Rows are points. Each copy is the shape, with its points in the same order, turned, moved and blurred by noise. Is it also mirrored, or only turned?

Shape (7 x 3):
[[ 0.23  0.61 -0.11]
 [ 0.45  0.41 -0.31]
 [ 0.27  0.33  0.03]
 [-0.10 -0.48 -0.26]
 [-0.16  0.06 -0.41]
 [-0.17 -0.83 -0.50]
 [ 0.03  0.06 -0.12]]
Copy 1 (7 x 3):
[[ 0.06  0.61 -0.22]
 [ 0.48  0.48 -0.21]
 [ 0.24  0.41  0.08]
 [ 0.39 -0.48 -0.02]
 [ 0.18 -0.03 -0.37]
 [ 0.50 -0.84 -0.13]
 [ 0.11  0.08 -0.03]]
Copy 1 is: only turned
Copy 2:
[[ 0.52 -0.34  0.30]
 [ 0.59 -0.35 -0.11]
 [ 0.44 -0.08  0.16]
 [-0.38  0.13 -0.36]
 [-0.13 -0.40 -0.07]
 [-0.72  0.06 -0.70]
 [ 0.07 -0.07  0.14]]
Copy 2 is: mirrored

Shape, 8 rows:
[[-0.08 -0.22  0.23 -0.17]
 [ 0.44 -0.45 -0.09  0.90]
 [ 0.14  0.14 -0.60  0.05]
 [-0.74 -0.17  0.48 -0.10]
 [ 0.12 -0.39 -0.06  0.10]
 [-0.64  0.14  0.19  0.46]
 [ 0.08  0.02 -0.38  0.02]
 [ 0.16  0.38 -0.20 -0.18]]
Copy 1:
[[-0.12 -0.10 -0.01 -0.47]
 [-0.78  0.52 -0.82 -0.12]
 [ 0.15 -0.05 -0.54  0.27]
 [-0.37 -0.17  0.65 -0.34]
 [-0.31 -0.06 -0.41 -0.30]
 [-0.45  0.26  0.41  0.19]
 [ 0.07 -0.05 -0.43  0.08]
 [ 0.42  0.13 -0.22 -0.01]]
Copy 1 is: mirrored
Copy 2, 8 rows:
[[-0.31 -0.22  0.03 -0.35]
 [-0.59 -0.06  0.10  0.81]
 [-0.38  0.65 -0.34 -0.01]
 [ 0.28 -0.62 -0.15 -0.56]
 [-0.53 -0.06 -0.05  0.02]
 [ 0.46 -0.16 -0.25  0.20]
 [-0.32  0.39 -0.20 -0.08]
 [-0.06  0.61  0.05 -0.18]]
Copy 2 is: mirrored

Shape:
[[ 0.32  0.37  0.32 -0.55 -0.33  0.09 -0.85 -0.16]
 [-0.17  0.37 -0.37  0.60 -0.55  0.64 -0.37 -0.38]
 [ 0.00 -0.40  0.16  0.35 -0.17 -0.34  0.50  0.24]
 [ 0.09 -0.32 -0.81 -0.03 -0.58 -0.11 -0.29 -0.38]
 [ 0.39  0.22  0.13 -0.25 -0.23  0.04  0.23 -0.26]
 [ 0.07 -0.27 -0.02  0.07 -0.21  0.44 -0.04 -0.42]
 [ 0.12 -0.47  0.10 -0.33 -0.12  0.33 -0.45  0.27]
 [-0.16 -0.44  0.50  0.18  0.11 -0.22  0.12 -0.26]
 [-0.08  0.36  0.12  0.03  0.54  0.02  0.23 -0.22]
 [ 0.44 -0.03  0.21  0.42  0.92 -0.54  0.14 -0.51]
 [ 0.41 -0.26  0.50 -0.06  0.19  0.34  0.32  0.29]]
Copy 1, 11 rows:
[[-0.39  0.21  0.49 -0.50 -0.55 -0.17 -0.68 -0.47]
 [-0.69  0.41 -0.75  0.21 -0.32  0.32 -0.05 -0.30]
 [ 0.45 -0.07  0.17  0.30 -0.02 -0.10  0.48  0.31]
 [ 0.17 -0.43 -0.61 -0.17 -0.23  0.01  0.03 -0.56]
 [ 0.20  0.35  0.32 -0.28 -0.14  0.26  0.00 -0.29]
 [-0.15 -0.03  0.04  0.32 -0.11  0.37 -0.10 -0.36]
 [-0.21 -0.44  0.35 -0.06 -0.34  0.01 -0.54  0.21]
 [ 0.19 -0.03  0.51  0.55  0.05 -0.23  0.12  0.00]
 [ 0.02  0.63  0.28  0.09  0.59  0.02 -0.10  0.05]
 [ 0.85  0.60  0.29  0.61  0.52 -0.45 -0.35 -0.18]
 [ 0.27  0.09  0.65  0.26 -0.04  0.34 -0.20  0.48]]
Copy 1 is: only turned
Copy 2, 11 rows:
[[ 0.91 -0.17  0.26 -0.39 -0.04  0.44 -0.67 -0.21]
 [ 0.18  0.33 -0.97  0.14 -0.33  0.27 -0.80 -0.49]
 [-0.20  0.07 -0.09  0.18 -0.37 -0.60 -0.09  0.49]
 [ 0.34 -0.48 -0.80 -0.03 -0.67  0.26 -0.03 -0.07]
 [ 0.28  0.04 -0.02 -0.48 -0.21 -0.25 -0.16 -0.18]
 [ 0.04 -0.35 -0.52 -0.16  0.01 -0.23 -0.44 -0.22]
 [ 0.27 -0.53 -0.10 -0.18  0.29  0.24 -0.50  0.44]
 [-0.04 -0.38  0.21  0.28 -0.17 -0.48 -0.41  0.13]
 [-0.39  0.12  0.29  0.00  0.05  0.06 -0.12 -0.40]
 [-0.02  0.04  0.44  0.52  0.15 -0.43  0.52 -0.57]
 [-0.14  0.09  0.07 -0.33  0.43 -0.43 -0.30  0.35]]
Copy 2 is: mirrored
Copy 3:
[[ 0.07  0.87 -0.14 -0.74  0.00 -0.11 -0.55 -0.08]
 [ 0.25  0.19 -0.15  0.37 -0.58  0.13 -0.82 -0.57]
 [-0.05 -0.20  0.09  0.07 -0.68 -0.03  0.26  0.59]
 [-0.25 -0.36 -0.62 -0.21 -0.45 -0.45 -0.68 -0.20]
 [ 0.25  0.32 -0.34 -0.11 -0.25 -0.09  0.24 -0.14]
 [ 0.33 -0.21 -0.15 -0.26 -0.33  0.08 -0.18 -0.24]
 [ 0.16 -0.11 -0.07 -0.70 -0.07  0.23 -0.41  0.44]
 [-0.09 -0.17  0.51 -0.30 -0.57 -0.10  0.29 -0.03]
 [-0.04  0.16  0.19  0.31  0.19  0.13  0.27 -0.22]
 [ 0.14 -0.08  0.59  0.24  0.18 -0.78  0.41 -0.09]
 [ 0.56  0.07  0.13 -0.22 -0.06  0.20  0.37  0.51]]
Copy 3 is: only turned

Shape (13 x 9):
[[ 0.29 -0.31 -0.59  0.62 -0.22 -0.42 -0.67  0.23 -0.03]
 [ 0.15  0.15  0.15  0.20 -0.53 -0.71 -0.04 -0.14 -0.37]
 [-0.27 -0.01  0.32 -0.02  0.20  0.48  0.21  0.60 -0.23]
 [-0.21  0.00  0.31 -0.55  0.32  0.61  0.01 -0.15  0.04]
 [ 0.15  0.53  0.29 -0.15 -0.30  0.53 -0.13  0.33  0.05]
 [ 0.36 -0.25  0.14  0.10 -0.09 -0.97  0.13 -0.35 -0.35]
 [-0.30 -0.11  0.55  0.08  0.15 -0.50 -0.15 -0.49 -0.46]
 [ 0.00  0.29  0.00  0.09  0.19  0.75  0.32 -0.09 -0.29]
 [ 0.23  0.03  0.51 -0.16  0.36  0.34  0.24  0.11  0.09]
 [-0.36  0.44  0.31 -0.35  0.32  0.16  0.32  0.00  0.07]
 [ 0.29  0.28 -0.59  0.37 -0.13 -0.74 -0.35  0.29 -0.18]
 [-0.27  0.35  0.45  0.17  0.10  0.62  0.34  0.06  0.46]
 [-0.31 -0.02  0.14 -0.32 -0.23  0.32  0.44  0.02  0.09]]
Copy 1:
[[-0.58 -0.04 -0.30 -0.26  0.10 -1.03 -0.05 -0.12 -0.47]
 [ 0.26  0.59 -0.27 -0.16 -0.19 -0.45  0.52  0.11 -0.42]
 [ 0.31 -0.28  0.49 -0.21  0.14  0.31 -0.45  0.49 -0.33]
 [ 0.50 -0.34  0.39 -0.45  0.09  0.55 -0.17 -0.20  0.19]
 [-0.25 -0.22  0.30 -0.23  0.09  0.63  0.24  0.14 -0.37]
 [ 0.65  0.49 -0.02 -0.18  0.19 -0.86  0.60 -0.10 -0.13]
 [ 0.68  0.70  0.17 -0.21 -0.20 -0.27 -0.04 -0.17  0.01]
 [ 0.40 -0.27 -0.21  0.01  0.39  0.62 -0.23  0.14 -0.19]
 [ 0.42 -0.21  0.58  0.00  0.38  0.38  0.02 -0.12 -0.06]
 [ 0.40  0.09  0.44 -0.33  0.28  0.44 -0.04  0.31  0.36]
 [-0.42  0.43 -0.28 -0.43  0.42 -0.76  0.28  0.23 -0.36]
 [-0.01 -0.26  0.34  0.39  0.13  0.63 -0.13  0.12  0.20]
 [ 0.39 -0.39  0.19 -0.18 -0.15  0.37  0.08  0.36  0.13]]
Copy 1 is: mirrored
Copy 2:
[[ 0.21 -0.43 -0.89  0.30 -0.39 -0.26 -0.76  0.13  0.64]
 [-0.09  0.09 -0.04  0.30 -0.60 -0.25 -0.23 -0.32  0.08]
 [ 0.47  0.09  0.11  0.13  0.30  0.57 -0.10  0.62 -0.07]
 [ 0.15  0.15  0.03 -0.50  0.45  0.85 -0.26  0.15 -0.45]
 [ 0.04  0.66  0.08  0.17 -0.14  0.87 -0.37  0.12  0.11]
 [ 0.29 -0.21 -0.23  0.03 -0.27 -0.55 -0.08 -0.52 -0.02]
 [-0.14 -0.31  0.39 -0.18  0.11 -0.32 -0.45 -0.24 -0.27]
 [ 0.11  0.25 -0.26  0.30  0.64  0.80 -0.12  0.11 -0.18]
 [ 0.60  0.23  0.15 -0.21  0.36  0.63 -0.10  0.03  0.15]
 [-0.07  0.45  0.19 -0.50  0.46  0.30 -0.02  0.22 -0.06]
 [ 0.09  0.31 -0.59  0.35 -0.38 -0.55 -0.54  0.00  0.46]
 [-0.13  0.23  0.24 -0.19  0.54  0.84 -0.05  0.21  0.37]
 [-0.18  0.13 -0.07 -0.16  0.09  0.66  0.26  0.24 -0.06]]
Copy 2 is: only turned
Copy 3 (13 x 9):
[[ 0.35 -0.21 -0.68  0.57  0.47 -0.75 -0.13 -0.19 -0.09]
 [ 0.28  0.12  0.13  0.15 -0.14 -0.98  0.48 -0.45 -0.18]
 [ 0.12 -0.05  0.24 -0.22  0.31  0.44  0.41  0.23 -0.44]
 [-0.38  0.01  0.29 -0.26 -0.15  0.59  0.02 -0.14  0.00]
 [ 0.02  0.55 -0.14 -0.08 -0.30  0.20  0.25  0.15 -0.47]
 [ 0.39 -0.11  0.31 -0.11  0.11 -1.02  0.23 -0.73  0.20]
 [-0.03 -0.09  0.79  0.35  0.08 -0.42  0.37 -0.57  0.13]
 [-0.06  0.19 -0.17 -0.21  0.11  0.59  0.64 -0.37 -0.15]
 [ 0.21  0.28  0.29 -0.41  0.09  0.37  0.11 -0.07  0.09]
 [-0.46  0.32  0.41 -0.42  0.10  0.14  0.44  0.00  0.00]
 [ 0.10  0.24 -0.50  0.18  0.58 -1.04  0.13 -0.30 -0.29]
 [-0.07  0.39  0.05 -0.17 -0.06  0.50  0.61  0.40  0.26]
 [-0.19 -0.19  0.07 -0.45 -0.28  0.12  0.51  0.12 -0.05]]
Copy 3 is: only turned
